Each row is a point. To make a cloud, some directions were put in groups of two or more. Within a group, all points are equally far from the middle, so they leave a hole (a ring in 2 directions, a hollow ball in 3). The other directions are filled evenly. Then the cloud was stretched, turned, moved and blurred a little. How many holes are there, and how many directions does each take, smallest first?
In the rows, 128 means zero.

Cloud:
[[110  87 158]
 [153 147 181]
 [170 121 178]
 [196 176  98]
 [ 88 107  78]
 [190  87  70]
 [126 152 172]
 [124 171 154]
 [132 181 111]
 [150 157 177]
 [176  60 105]
 [183 138  59]
 [109 128 167]
 [216 155 125]
 [140  98 173]
 [102 144 155]
 [162 191 120]
 [181 136 175]
 [121  70 151]]
Holes: 1 (3)

Cloud (31 x 4):
[[ 71  68 168 102]
 [140 187  92 135]
 [207 118  75 153]
 [162  79 143 118]
 [ 75  98 119 126]
 [ 72  50 150  71]
 [110 140 171 178]
 [ 60 160 105 139]
 [176 128 122 192]
 [180 149  82 184]
 [ 99  89 152  49]
 [ 68  82 164  95]
 [177  96 138  66]
 [110 114 109 129]
 [124  81 131  57]
 [135 137 186 141]
 [123 128  95 117]
 [107  70 178 140]
 [ 90 145 149  63]
 [ 37 134 159 152]
 [ 57 119 211 101]
 [138  69 145 172]
 [ 91  69 108  98]
 [100 104 134  93]
 [ 74 140 151 183]
 [119 186 158 104]
 [133 192 113 128]
 [171 130  73 184]
 [143 108 176 166]
 [163 175 151 157]
 [128 147 101  93]]
Holes: 0

Cloud, 28 rows:
[[115 124 131  76]
 [140 150  92 148]
 [ 60 168  96 172]
 [153 212 130  95]
 [109 126 115 189]
 [ 81 156  92 130]
 [181 173 117  95]
 [119  68 110 169]
 [123 130 156 125]
 [100 120  58 132]
 [125 106 147 157]
 [152 208  88 124]
 [177  27 125  53]
 [109 149 146 179]
 [122 165 156 105]
 [155  64 169  93]
 [150 172  61 161]
 [145  44  92 109]
 [145 119 121 174]
 [ 58 182 145 166]
 [136 132 125  75]
 [ 90 168 101 185]
 [103 229 131 201]
 [ 87  79 123 163]
 [160  98  84 154]
 [109 105 170 120]
 [ 90 192 128 188]
 [ 89  79 163 133]]
Holes: 0

Cloud, 56 rows:
[[106 139 112 117 137 112]
 [ 50 213 155 150 118 138]
 [ 87 131 156 140  92  77]
 [ 76 140 180 115 124 174]
 [115  84 141  83  76  81]
 [121 129 133 116 129 169]
 [ 84 150 133 117 163 159]
 [104 119 143 109 197 131]
 [120 150  95 128  97  70]
 [ 77 101 115 120  91 100]
 [129 157 165  88 105  53]
 [ 52 166 107 178 124  89]
 [ 85 176 131 128 186 136]
 [ 67 110 105 111 151  54]
 [119 205 191 118 185  57]
 [ 70 179 149  82 137 177]
 [ 28 141  79 136 150 149]
 [ 64 204 140 129 134 115]
 [129 180 116 132 147 116]
 [117 156 102  70 102 133]
 [114 162 189 126 201 116]
 [ 91  99 162  94 195 170]
 [110 221 113 148 196 158]
 [128 120 142  99 178 142]
 [ 54 227 145 149 181 109]
 [ 71 178 161 151 196  68]
 [ 88  80 126 130 150 157]
 [118 162 136 153 201 176]
 [ 83  94 143  91 145 210]
 [121 142 151  89 145 108]
 [101 151 137  92 126  92]
 [149 194 169  21 164 123]
 [121 166  94  91 127  77]
 [143 109 156 133 164  80]
 [ 50 128  79 135 149 160]
 [ 49 177 145  99 119 137]
 [ 32 189  90 186 119 186]
 [127 178 165 127 119 155]
 [ 69 188 138 109 130 110]
 [120 217 181 103 135 131]
 [109 133  80  78 109 224]
 [ 86 173 105 154 140 201]
 [ 81  75 102  96 118 173]
 [ 91 180 134 106 179 108]
 [ 66 158 120 149 159 211]
 [ 81 125 116  71 206 104]
 [ 32 137  89 172 184 173]
 [ 87 114 121 106 118  49]
 [ 77 135 135 179 141 109]
 [ 84 117 149 165 169 115]
 [ 92 160  82 147  63 110]
 [116 171 158 117 160 164]
 [ 73 119  70 106 153 131]
 [ 81  93 145 151 216 142]
 [ 67  88 111  77 130  84]
 [110 147  72 125 116  91]]
Holes: 0

Cloud, 49 rows:
[[118  96 113  99  88 166]
 [134 114 123 147 157 178]
 [154 120 163  90 153 166]
 [146 194 121 108 115 190]
 [173 152 111  56 142 199]
 [165 148 122 108 150 189]
 [ 93 167 147  98 128 162]
 [125 109 143 174 128 167]
 [ 77  90  90 104 113 171]
 [ 98 143 134 151 146 195]
 [ 95  74 126 168 113 166]
 [137 138 128  51 126 193]
 [ 51  79  50 172 113 197]
 [101 138 130 104  81 201]
 [ 76 174  75 144 134 172]
 [ 55  79  55 187 122 210]
 [103  98 121 195 151 148]
 [ 75 110  94 133 169 145]
 [162 148 161 125  86 155]
 [157 116 150  58  76 139]
 [ 61  93 111 220 135 174]
 [ 64 122 125 195 125 195]
 [164 147  87 131 111 149]
 [161 171  91  47 130 161]
 [ 92 167 129 127 121 205]
 [ 69  71 109 172 156 185]
 [125 114 128  92  79 131]
 [ 45 136  85 128 153 145]
 [ 68 103  94 207 119 199]
 [151 130 125  89 161 136]
 [ 48 101 110 103 123 143]
 [156 161 141  68 142 187]
 [115 153  75 122  84 155]
 [127 158 167  74  96 110]
 [ 64 102 108 143 177 135]
 [ 80 107  77 141  81 179]
 [173 132 120 140 108 136]
 [ 53 123  72 106 144 167]
 [110 156  74 154 149 191]
 [ 54 134 138 165 156 184]
 [ 91 121  47 155 106 166]
 [ 54 112  66 213 158 182]
 [ 81 100  74 187 119 220]
 [101 138  62 154 146 163]
 [139 163 150 112 146 167]
 [ 74 159 129 148  99 187]
 [ 66 110  35 175 122 170]
 [115 122 154  76  92 173]
 [157 126 101  60  99 130]]
Holes: 1 (4)
